Each row is a point. The ring and each string are closed loops that go straight from each point to the next, and from the last back to the first. Before rounding, they use only three directions, however many columns there are. How many times does the string pass through the ring? Passing back the other way cancels.

Ring, 9 rows:
[[ -5  20  -5 -15]
 [-11  17  -7  -9]
 [-18   6  -7   4]
 [-20   0  -6  18]
 [-15  -7   0  27]
 [ -9 -18   6  21]
 [ -1 -29  11   5]
 [  3 -19  10 -11]
 [  2   6   2 -17]]
String, 24 rows:
[[-13 -12   0   2]
 [-12  17  -6  11]
 [-18  26 -11  17]
 [-24   7 -10  19]
 [-25 -16  -4  18]
 [-14 -11   0  11]
 [-11  -1  -1  13]
 [-10   6  -2  16]
 [ -9 -19   5  10]
 [ -6 -46  13   5]
 [  1 -60  21   4]
 [  4 -35  16   4]
 [ -3  -1   3   6]
 [ -5 -15   6   0]
 [ -3 -35  11  -6]
 [  3 -49  19  -2]
 [  0 -30  13  13]
 [ -6   1   2  17]
 [ -8 -11   3   4]
 [-11 -23   5   7]
 [-12   7  -3  18]
 [-19  18  -9  31]
 [-25   6  -9  26]
 [-22 -11  -5  11]]
Times through: 0

Ring, 8 rows:
[[ 28  -8  -3  51  -7   6  16   7]
 [ 34  -2  23  26   8  14   9  12]
 [ 19   3  33  -4   4   5   6   6]
 [ -2   6  28 -24 -10 -11   7  -4]
 [ -6   7  16 -28 -19 -12   8  -2]
 [  8   5   4 -13 -18   0   8  10]
 [ 21  -1  -9  18 -16   7  11  15]
 [ 23  -7 -14  50 -15   3  18   7]]
String:
[[ 29  -2   2  23  -6  12  10  16]
 [ 35  -5  -7  41  -6  15  13  18]
 [ 35  -9 -14  58  -9  12  17  15]
 [ 30  -4   2  32  -5  11  12  14]
 [ 15  -3   1  27 -12  -2  15   2]
 [ 17  -8  -5  50 -13  -4  19  -2]
 [ 32  -9   2  60  -1   6  17   5]
 [ 48  -6  17  48  13  23  10  20]
 [ 44  -2  22  28  13  23   7  21]
 [ 21   0  13  14  -4   5  10   8]
 [ 15  -1  17  16  -5  -2  12   1]
 [ 23   1  34   8   8   6   8   5]
 [ 37   5  53 -10  23  20   0  17]
 [ 26   5  42 -13  11  12   3  12]
 [ 19   2  18   3  -3   5   8   9]
 [  9   1  12   5 -11  -4  11   1]
 [-17   5  22 -23 -20 -25  12 -16]
 [-25  10  31 -47 -21 -28   8 -18]
 [-13  11  30 -49 -16 -16   5  -6]
 [  8   7  21 -23  -9   0   5   7]
 [ 10   2  10   2 -12  -3  10   4]
 [-14   4   5 -15 -28 -21  13 -10]
 [ -5   8   7 -33 -24  -9   7   4]
 [ 18   9   7 -31 -13  13   2  24]
 [ 23   4   6  -4  -9  11   6  19]
 [ 15   1   4   8 -12   2  10   9]
 [ 10   0  -5  12 -20  -3  13   5]
 [ 15  -2 -19  24 -24   1  14  11]
 [ 35  -4 -24  39 -16  18  13  26]
 [ 37  -5 -18  43 -12  17  13  23]]
Times through: 5

Ring:
[[ -9  18  -3 -30  11  -1   1 -13   7   4 -24   4]
 [ -9  16  -6 -13   9  -2   7  -9  10   2 -13   2]
 [ -5  -2  -8  19  -4  -6  11   4   8   1  10  -1]
 [ -3 -17  -5  35 -13 -10   8  13   6   3  24  -4]
 [ -3 -24  -1  36 -16 -13   5  14   4   6  27  -7]
 [ -3 -18   4  12 -11 -12  -2   7   2   8  12  -5]
 [ -4  -3   3 -18   0  -6  -6  -3   1   7 -10   0]
 [ -5  10   0 -33   8  -2  -5 -10   2   6 -23   4]]
String:
[[  1 -14  -3  11  -9  -8   0   9   0   4  10   0]
 [ -5  -8  -2  12  -6  -8   3   4   5   5   8  -3]
 [ -5 -19  -1  36 -13 -12   8  12   7   5  26  -7]
 [ -4 -25  -5  56 -19 -14  12  18   8   4  39  -8]
 [ -4 -18  -7  47 -14 -11  13  15   8   2  31  -5]
 [  0 -11 -10  29  -9  -7  10  12   4   0  19   0]
 [ -1  -5  -8  12  -5  -5   6   6   3   2   8   1]
 [ -5  -7  -4  17  -6  -8   7   5   7   4  11  -2]
 [ -7 -13  -4  37 -11 -11  11  10  10   4  24  -6]
 [ -4 -25  -6  60 -19 -14  14  19   9   3  41  -8]
 [  0 -25  -6  47 -18 -12   9  18   4   3  34  -5]
 [  0 -10  -5  11  -7  -7   2   8   1   3   9   0]
 [ -5  -7  -1  10  -5  -8   3   4   5   5   7  -2]
 [ -4 -12   0  14  -8 -10   2   6   5   6  11  -4]
 [ -7 -26   7  29 -15 -16   0  10   6  11  24 -11]
 [ -5 -22   8  11 -12 -13  -5   7   3  11  12  -8]
 [ -1  -9   2 -13  -4  -7  -7   2  -2   7  -5   1]
 [  0  -1  -2 -14   0  -4  -3   0  -1   4  -9   3]
 [ -5  -2  -1  -7  -1  -6   0  -1   4   6  -4   0]
 [ -7   0   4 -18   2  -7  -4  -6   4   8 -11  -1]
 [ -7   4   7 -34   5  -6  -9 -10   2  10 -21   0]
 [ -1   3   2 -33   4  -3  -9  -6  -2   7 -21   4]
 [ -1  -1  -1 -18   1  -4  -5  -2  -1   5 -11   3]
 [ -3  -3  -2  -4  -2  -6   0   1   3   5  -2   0]
 [ -8 -14   6   8  -7 -12  -2   3   6  10   8  -7]
 [ -7 -31  11  28 -18 -18  -4  11   5  13  25 -13]
 [ -3 -29   5  30 -18 -15  -1  14   2   9  25  -8]]
Times through: 5
String (28 x 12):
[[ -6 -12   0  19  -8 -10   4   6   7   6  14  -5]
 [ -7 -29   5  42 -18 -17   4  14   8  10  32 -12]
 [ -8 -27   7  32 -16 -16   1  11   7  11  26 -11]
 [ -6 -29  11  22 -16 -17  -5  10   4  13  21 -11]
 [  1  -9   1 -13  -4  -6  -7   2  -3   7  -5   1]
 [ -1  -1  -3 -13   0  -4  -3   0   0   4  -8   3]
 [ -5  -2   0  -6  -1  -7   0  -1   4   6  -3  -1]
 [ -7   5   4 -30   5  -5  -7  -9   3   8 -19   0]
 [ -5  12   3 -45  10  -2  -9 -13   1   7 -30   4]
 [ -7  13   4 -45  10  -2  -9 -14   2   8 -30   3]
 [ -1  13   0 -50  10   0 -10 -12  -3   6 -33   8]
 [  0   5  -3 -27   4  -2  -5  -4  -2   4 -18   6]
 [ -7  -2   1  -3  -1  -7   1  -1   6   6  -2  -2]
 [ -6  -6   5  -9  -2  -9  -4  -2   4   9  -4  -3]
 [ -7 -17   9   1  -8 -13  -7   2   3  12   5  -7]
 [ -3 -23   7  12 -13 -13  -5   8   1  10  13  -7]
 [  1 -15  -1   7  -9  -8  -2   8  -1   5   8  -1]
 [ -4  -8  -1   9  -6  -8   2   4   5   5   7  -2]
 [ -7 -24   2  40 -16 -15   6  13   8   8  29 -10]
 [ -4 -33  -1  58 -22 -16   9  20   7   6  43 -11]
 [  0 -24  -5  44 -17 -12   8  18   4   3  32  -5]
 [  1  -7  -7   9  -6  -6   3   7   1   2   6   2]
 [ -4  -7  -4  14  -6  -8   5   5   5   4   9  -2]
 [ -6 -14  -4  34 -11 -11  10  10   8   4  23  -6]
 [ -3 -23  -7  55 -17 -13  13  18   8   3  37  -7]
 [  0 -19  -7  39 -15 -10   9  16   3   2  27  -3]
 [  0 -22  -6  40 -16 -11   7  17   3   3  29  -4]
 [ -1  -8  -4  10  -6  -7   3   6   2   4   7   0]]
Times through: 5

Ring:
[[ 29  30 -18  -5   4 -24 -12   5   7  -9  10  20  18   5]
 [ 20  13 -16   4   5   8   6   8  16  -8   9  10  24  20]
 [-12   2  -2   8  -1  11  19 -11  20  -5  16  -6  10  19]
 [-29  11   7   2  -7 -21   9 -27  14   0  21  -8  -7   4]
 [-17  28   1 -11  -3 -39 -14 -11   1  12  15   8  -5   2]
 [  5  35  -8 -13   1 -40 -21   0  -1   8  11  18   4   2]]
String:
[[  0  17  -8  -3   3  -4  -1   3  10   5  10   9  12  17]
 [  3  12 -10  -3   7  15   2  16  12  10   5  10  19  29]
 [  1   4 -11   0   9  34   8  23  15  14   2   8  24  39]
 [ -7  13  -6  -5   5   8  -1  12   9  15   6   8  14  27]
 [ -1  15  -6   2   0 -11   5  -9  13  -5  15   3   9  10]
 [-18   8  -1  -3   3  12   5   6  12  16   8   2  10  28]
 [-27   6   3  -2   1  11   8   0  12  17  10  -3   5  27]
 [-16  13   0  -3   0  -5   2  -3  10  10  12   2   5  17]
 [ -6  16  -3   2  -3 -20   5 -18  13  -8  18   1   3   3]
 [-28  14   8   6 -11 -37  11 -43  15 -12  28 -12 -12  -9]
 [-42  19  14  -2 -12 -47   2 -42   9   1  27 -11 -20 -10]
 [-36  23   8 -13  -4 -31 -12 -11   1  23  14   3 -11   8]
 [-24  23   2 -14   1 -19 -14   3   0  26   9   9  -2  17]
 [-35  28   8 -17  -3 -37 -18  -8  -3  28  13   6 -12   8]
 [-27  27   8  -5 -10 -56  -6 -36   5  -1  25  -2 -16 -13]
 [-12  21   1   3  -9 -43   3 -35  12 -14  25  -3  -7 -11]
 [ -8  19  -3  -3  -2 -20  -1 -11   9   1  15   4   3   7]
 [-19  18   1  -7   0 -15  -4  -4   7  14  12   4   1  14]
 [ -8  17  -3  -1  -2 -17   1 -11  11  -1  16   3   4   8]
 [-13  12   1   9  -8 -25  14 -34  18 -18  25  -8  -2  -4]
 [-27  -1   7  17 -11 -13  30 -47  26 -23  30 -21  -6  -2]
 [-30  -9   6  18  -7  12  36 -35  29 -15  25 -22   1  12]
 [-17   3  -2   0   3  20  10   6  15  13   8  -1  12  31]
 [ -5  13  -6  -1   2   1   3   2  12   5  10   5  11  19]
 [ -2  13  -7  -2   4   4   2   6  12   7   9   7  14  22]
 [  2   6 -11  -3  10  32   4  26  13  16   1  10  25  40]
 [ 20   3 -17   8   8  31  16  14  22  -8   6   7  31  31]
 [ 29   5 -19  14   4  18  20   0  25 -25  13   5  29  18]
 [ 17  12 -13   9   1  -2  12  -9  20 -19  16   4  18   9]]
Times through: 0
String, 28 rows:
[[ -7  20  -2   1  -4 -28   2 -21  11  -8  19   2   1  -1]
 [-13  22  -1  -8   0 -20  -8  -2   5  12  12   8   2  12]
 [-20  28   1 -17   1 -28 -19   4  -2  26   9  12  -2  13]
 [-17  38   1 -20  -1 -49 -28  -2  -7  24  11  16  -7   2]
 [  0  39  -4 -13  -4 -60 -22 -15  -2   2  17  15  -5 -11]
 [  7  29  -7  -3  -3 -42  -8 -16   7 -10  18  10   3  -6]
 [  2  27  -8 -10   3 -23 -13   4   3   9  10  15   8  10]
 [  6  33 -11 -19   8 -19 -25  23  -4  24   2  25  13  19]
 [ 27  39 -17 -13   6 -35 -25  13  -1   3   7  27  16   5]
 [ 47  40 -24  -6   4 -43 -20   4   4 -19  11  28  21  -6]
 [ 27  30 -18  -9   7 -16 -16  18   4   3   5  24  21  14]
 [  2  21  -9  -8   5  -6  -8  12   6  12   6  14  13  20]
 [  8  20  -9   0   1 -15   0  -5  11  -6  14   9  11   8]
 [ 41  19 -22  12   1 -14  10 -12  21 -37  18  10  24  -1]
 [ 38  14 -22   9   6   7  10   5  20 -24  11  12  30  14]
 [ 16  11 -16  -2  10  23   2  24  13   7   2  14  27  33]
 [ -1  14  -9  -7   8  15  -3  21   8  18   2  12  19  32]
 [  4  13  -8   4   1  -5   7  -7  15  -7  14   4  12  12]
 [  4   4  -8  12  -1   6  21 -15  23 -19  18  -4  15  12]
 [ -7  -5  -4  15  -1  22  29 -14  27 -14  17 -10  15  21]
 [-21  -8   0  13  -1  28  29 -12  26  -3  16 -13  11  26]
 [-19   7  -1  -2   2  11   7   3  13  14  10   0   9  26]
 [ -9  13  -3   0   0  -7   4  -7  12   2  14   2   7  13]
 [ -7  12  -2   8  -5 -19  12 -27  18 -16  22  -5   2   0]
 [-31   3   9  14 -12 -23  25 -50  23 -21  31 -20 -10  -7]
 [-38   8  11   6 -10 -23  15 -38  16  -4  26 -15 -12   0]
 [-33  15   7  -6  -3 -16  -1 -13   7  16  15  -2  -6  12]
 [-11  19  -2  -6   0 -14  -4  -3   8   9  12   6   4  13]]
Times through: 2

Ring:
[[ 16 -15  11 -21  21  17   0 -11  33 -36   6  11  12  -2]
 [ 34   7  26   5  -1  -3  17  -8  25 -34  10   4   9  -4]
 [ 29  22  14  13 -15 -24  12   6  -1 -11   8  -7  -4  -9]
 [  5  19 -18  -1 -12 -31 -11  22 -26  16   0 -14 -16 -14]
 [-11  11 -31 -10  -5 -26 -25  26 -35  29  -4 -12 -23 -16]
 [-15   0 -17  -8   9  -5 -26  14 -22  23  -3   6 -22 -14]
 [-10 -10  -5 -13  19  11 -20   2   0   4  -1  14 -12 -10]
 [  2 -20   3 -25  27  21 -11  -8  25 -24   3  14   5  -4]]
String:
[[  9 -15  -5 -30  20  11  -7  -3  24 -29   3   3  10  -4]
 [ 22 -18   8 -31  22  17   4 -12  43 -51   7   4  22   1]
 [ 26 -11   9 -25  15   9   7  -9  38 -48   8   1  20   0]
 [ 16  -4   0 -18   9  -1  -1   1  17 -25   5  -2   6  -5]
 [ 20   7  13   1   1  -6   5   0  10 -17   6   3  -1  -7]
 [ 36  20  37  27 -11 -11  21  -7  13 -19  11   8  -2  -7]
 [ 60  36  53  43 -28 -26  41  -8  18 -31  17   0   4  -5]
 [ 47  34  33  31 -27 -32  29   2   5 -19  13  -7  -1  -8]
 [ 38  32  34  37 -23 -27  23   1  -2  -7  11   1  -9 -10]
 [ 28  27  24  28 -18 -24  13   4  -6  -1   8   1 -11 -11]
 [ 20  30   0  17 -23 -38   3  18 -23  11   4 -14 -15 -13]
 [  0  22 -36  -9 -18 -43 -18  33 -39  24  -3 -27 -19 -16]
 [-12   9 -46 -26  -4 -31 -29  32 -35  23  -5 -23 -17 -15]
 [-19  14 -54 -21  -9 -39 -35  39 -50  39  -8 -26 -26 -18]
 [-14  18 -37  -6 -11 -35 -28  33 -47  40  -5 -16 -29 -18]
 [ -4  17 -12   8  -9 -24 -16  20 -32  28  -1  -3 -25 -16]
 [ -8  19 -11  12  -9 -24 -18  21 -37  36  -2   0 -30 -17]
 [-13  13 -14   7  -3 -18 -23  20 -35  36  -3   2 -30 -17]
 [-31   2 -35 -11   7 -13 -40  26 -43  46  -8   1 -34 -19]
 [-36 -10 -43 -28  18  -3 -46  24 -34  37  -9   2 -28 -16]
 [-13  -7 -22 -21  14  -1 -26  12 -11  10  -3   2 -13 -11]
 [  3   2   4   0   7  -1  -9   3  -3   3   2   9 -12 -10]
 [  0  -2  -2  -8  10   1 -12   4   0   0   1   8  -9 -10]
 [-16 -21 -19 -32  28  16 -28   4   4  -1  -3  10  -6  -9]
 [-14 -24 -18 -36  30  18 -26   2  10  -8  -2  10  -2  -7]
 [  1  -7  -8 -18  13   2 -14   4   4  -7   1   3  -4  -8]
 [ 12  -4  17  -1  12   9  -1  -7  16 -15   5  15  -2  -7]
 [ 14 -13  22  -8  21  21   2 -14  31 -30   7  20   6  -4]
 [  6 -33   0 -44  38  33 -10 -14  45 -46   3  13  19   0]
 [  4 -33 -12 -52  36  27 -13  -8  40 -45   2   5  20   0]]
Times through: 2
String:
[[ 44  33  31  30 -25 -30  26   2   3 -17  12  -6  -2  -8]
 [ 28  14   2  -4 -10 -22   8   7   6 -21   7 -13   4  -7]
 [ 16   7   0  -6  -1 -12   0   6   4 -13   4  -5  -1  -8]
 [ 13   3 -10 -17   1 -13  -5   9   3 -14   3 -10   1  -7]
 [ 32  19   7   3 -14 -25  12   7   4 -19   8 -13   3  -7]
 [ 45  37  28  33 -30 -37  27   5  -2 -13  12 -10  -4  -9]
 [ 30  28  25  29 -19 -25  15   4  -6  -2   9   0 -11 -11]
 [ 10   9   0   0  -1 -12  -5   8  -5  -1   3  -1  -9 -10]
 [ -4   7 -30 -18  -2 -23 -20  23 -22  13  -2 -15 -13 -13]
 [-19   8 -52 -26  -3 -31 -35  35 -42  32  -7 -22 -22 -16]
 [ -7   3 -22 -15   3 -14 -21  17 -18  13  -2  -6 -15 -13]
 [ -1  12  -4   8  -3 -15 -13  13 -21  20   0   3 -21 -14]
 [-12   9 -10   6   1 -12 -22  16 -29  31  -2   6 -28 -16]
 [-29  -6 -31 -18  14  -3 -38  19 -30  34  -7   5 -27 -16]
 [-23 -13 -34 -32  19   1 -35  16 -15  15  -6   0 -15 -12]
 [ -6  -4 -13 -16  11  -1 -19   9  -6   4  -1   3 -11 -10]
 [  5   7  15  14   3  -2  -5   1  -5   8   3  15 -17 -12]
 [-17  -1  -3   4  12   4 -24   7 -19  27  -2  18 -27 -15]
 [-27  -7 -28 -18  16   0 -36  17 -25  29  -6   7 -24 -15]
 [-21  -6 -33 -25  13  -6 -34  19 -22  21  -6  -2 -19 -14]
 [ -4   2 -14 -11   6  -8 -17  12 -12   9  -1   0 -13 -12]
 [  1  14  -2   9  -5 -17 -11  13 -21  19   1   2 -21 -14]
 [-18  16 -42 -10  -9 -35 -32  35 -49  42  -6 -17 -30 -19]
 [-17  11 -55 -27  -7 -37 -34  38 -45  32  -7 -27 -22 -17]
 [ -3   4 -30 -23   1 -19 -20  21 -17   7  -2 -14 -10 -11]
 [ 14  11   6   5  -3 -12  -1   6  -3  -2   4   1  -9 -10]
 [ 38  33  33  37 -24 -28  22   2  -3  -6  11   0  -9 -10]]
Times through: 3

Ring, 7 rows:
[[-18   8  -1   3  10  34 -11  -1  18  -3 -17   0  -6 -10]
 [ -5   5  -5  13   3  16  10   4   7   1  -7  -1  -2  -4]
 [  6   5  -8  19  -5  -4  14   8  -4   5  10  -3   2   2]
 [  7   8  -7  18  -7  -8   5   9  -4   4  16  -4   3   3]
 [  3   8  -5   7  -4  -5 -12   3   0   0  11  -3  -1   4]
 [ -9   7  -2  -2   3  13 -23  -2  10  -5  -5  -1  -6  -1]
 [-19   9   1  -2  10  33 -23  -3  20  -6 -17  -1  -7  -9]]
String:
[[-29  14   3   1  15  50 -27   0  29  -5 -20  -1  -5 -18]
 [-16  10  -1   6   8  29 -14   2  17  -2 -10  -1  -3 -10]
 [ -1   1  -5   7   1   7   7   0   2  -1  -7  -1  -6   1]
 [ -4  -1  -5   9   3  15  16   0   5  -1 -15   0  -6  -2]
 [  6  -3  -8   9  -3  -3  19   1  -4   1  -5  -1  -5   5]
 [ -2   5  -5   9   0   7   2   2   3   0  -1  -2  -3   0]
 [  0   4  -5  10  -1   5   4   3   2   1   0  -2  -3   0]
 [ 15  -4 -11  18  -8 -16  33   5 -12   4   5  -2  -2   9]
 [ 16   0 -11  24 -10 -16  34   9 -12   7  12  -3   2   7]
 [ -3  13  -5  24  -2   9   4  12   5   6  14  -4   6  -6]
 [  9   9  -8  26  -8  -9  14  13  -6   8  21  -4   6   2]
 [ 15   3 -10  20 -11 -20  17   8 -12   6  18  -3   2   9]
 [  8   2  -8  11  -6 -10   9   3  -6   2   7  -2  -2   7]
 [ -5  10  -4  11   0  10  -9   5   7   1   4  -3   0  -3]
 [ 10   1  -8  10  -7 -14   7   3  -8   1   8  -2  -3   8]
 [ 14   4  -8  10 -11 -23  -2   4 -11   2  19  -3   0  11]
 [ -1  12  -4   7  -4  -3 -23   5   3   0  15  -4   0   2]
 [ -9  12  -2   6   2  13 -21   3  10  -1   4  -3  -1  -4]
 [-15  15   0   4   5  21 -33   3  16  -3   2  -3  -1  -8]
 [ -9   9  -1  -5   3  10 -34  -3  10  -6  -1  -2  -6   0]
 [ -2   2  -4  -5   0   2 -17  -5   3  -5  -5  -1  -8   4]
 [ -1   2  -5   0   0   3  -7  -2   2  -3  -5  -1  -7   3]
 [-10   8  -2   3   4  18 -15   0  11  -3  -6  -1  -5  -4]
 [-28  14   3  -5  14  44 -37  -3  27  -7 -19  -1  -7 -15]
 [-28  10   3  -8  16  47 -33  -6  28  -9 -27   0 -10 -14]
 [-33  13   4  -5  18  56 -34  -4  32  -8 -28   0  -8 -19]]
Times through: 0
String, 23 rows:
[[-18  10  -1  10   9  35  -6   3  18  -1 -13  -1  -2 -13]
 [-15  10  -2  15   8  33   5   6  16   2 -11  -1  -1 -13]
 [-11  11  -3  11   4  21  -8   5  12   0  -2  -2  -1  -7]
 [  2   3  -6  10  -2   2   6   3   0   1   0  -2  -3   2]
 [ 18  -3 -11  22 -10 -19  36   7 -14   6  10  -2   0  10]
 [  7   8  -8  26  -6  -4  18  12  -4   7  16  -4   5   0]
 [ -3  10  -5  16  -1   7  -2   8   5   3   8  -3   2  -3]
 [  1   6  -5  12  -2   2   0   4   1   1   5  -2  -1   1]
 [ 14   3  -9  16 -10 -20  12   7 -11   4  17  -3   1   9]
 [  8  10  -7  17  -9 -14  -4   9  -5   4  23  -4   4   5]
 [  1  13  -5  13  -5  -5 -17   8   1   2  20  -4   3   1]
 [ -6  12  -3   9   0   8 -18   5   7   0   8  -3   0  -2]
 [ -2   6  -4   7   0   6  -6   2   4  -1   1  -2  -3   0]
 [  6   2  -6   2  -5 -10  -7  -1  -4  -2   4  -2  -5   8]
 [ -3   5  -3  -4   0   2 -22  -3   4  -5  -1  -2  -7   4]
 [  2   1  -5  -1  -1  -2  -6  -3   0  -4  -4  -1  -7   6]
 [ -6   5  -3   3   2  11 -10  -1   7  -3  -5  -1  -5  -1]
 [ -8   3  -2  -5   5  15 -14  -5   9  -6 -14   0  -9  -1]
 [-38  17   6  -8  20  60 -48  -4  37  -9 -26   0  -8 -21]
 [-22  13   1   2  11  37 -25   0  22  -4 -13  -1  -4 -13]
 [-10   7  -3   5   5  19  -8   0  11  -2  -8  -1  -5  -5]
 [ -2   0  -5   4   2   9   6  -1   3  -2 -10   0  -7   1]
 [ -7   6  -4   7   3  15  -3   2   8  -1  -6  -1  -4  -3]]
Times through: 3

Ring, 7 rows:
[[ -7 -15   6  -5  19  10 -30   4  -4  15   4  23   9  19]
 [  4 -22  -9 -16  28  -1 -13   4  12  15   7  19   5  34]
 [ 19 -23 -27 -31  18 -18   0   5  16  14   2  11  -6  27]
 [ 26 -16 -28 -33  -3 -26  -8   7   0  12 -10   7 -13  -1]
 [  1 -13 -24 -35 -33 -13 -15  -8   1   3   4   1  -8  -9]
 [-19 -15 -16 -30 -34   2 -19 -16   7   0  19   2   2   3]
 [-21 -13   1 -14 -13  12 -31  -9  -2   6  14  13   9   8]]
String, 28 rows:
[[ 17 -21 -11 -16  35  -9 -12  11   7  19  -3  21   0  29]
 [ 14 -18 -13 -20  16 -10 -15   7   3  15  -3  16  -2  16]
 [  3 -19 -18 -27   2  -7 -11  -2  10  10   7  10  -1  18]
 [ 13 -27 -34 -39  12 -17   8  -1  28  10  12   7  -5  37]
 [ 24 -28 -42 -45  12 -26  14   2  29  11   7   4 -10  34]
 [  4 -21 -24 -32  -3 -10  -6  -4  14   8  10   7  -3  19]
 [ 10 -18 -23 -30  -3 -14  -9   0   7   9   2   8  -5  11]
 [ 12 -20 -33 -39 -10 -19  -1  -3  15   7   6   3  -9  13]
 [ 27 -14 -35 -41 -20 -31  -5   3   0   8 -10   1 -18 -12]
 [ 30  -6 -22 -29 -22 -29 -22  10 -22  11 -25   6 -18 -34]
 [ 13 -10 -15 -24 -14 -15 -23   4 -11  10 -10   9  -8 -14]
 [ 10 -10 -13 -23 -14 -12 -24   3 -11   9  -8  10  -7 -12]
 [  1 -10 -22 -34 -42 -14 -20  -8  -6   2   1   0  -9 -21]
 [-21 -16 -33 -47 -60  -7  -7 -25  16  -7  26 -10  -4  -3]
 [-22 -14 -22 -37 -50  -1 -16 -21   8  -4  22  -3  -1  -4]
 [ -8  -9  -6 -20 -26  -1 -31  -5 -11   5   2   9  -1 -13]
 [  1 -12  -8 -19  -7  -4 -25   0  -6  10   0  12  -1  -1]
 [ -2 -14 -10 -21  -7  -2 -22  -2  -1   9   4  11   1   5]
 [-19 -10   5 -11 -16  11 -36  -6 -10   7   8  14   7  -2]
 [-22  -8  14  -2  -9  17 -44  -4 -16   9   6  19  11  -3]
 [ -6 -10   6  -7   0   6 -36   2 -13  12  -1  19   5  -1]
 [ -8  -7  17   4  10  12 -45   6 -21  15  -6  25   9  -2]
 [ -3 -10  12   0  14   8 -39   7 -17  15  -5  24   7   3]
 [  0 -15  -5 -15   5   0 -23   2  -1  12   2  16   3  11]
 [-10 -23 -13 -23   8   4 -10  -7  19   9  20  12   7  35]
 [  0 -18 -11 -20   7  -2 -17   0   6  11   7  14   2  18]
 [ 11 -15   3  -5  31  -1 -27  13  -8  19  -9  25   3  15]
 [ 11 -24  -8 -13  45  -2 -10  10  14  19   4  23   5  44]]
Times through: 1
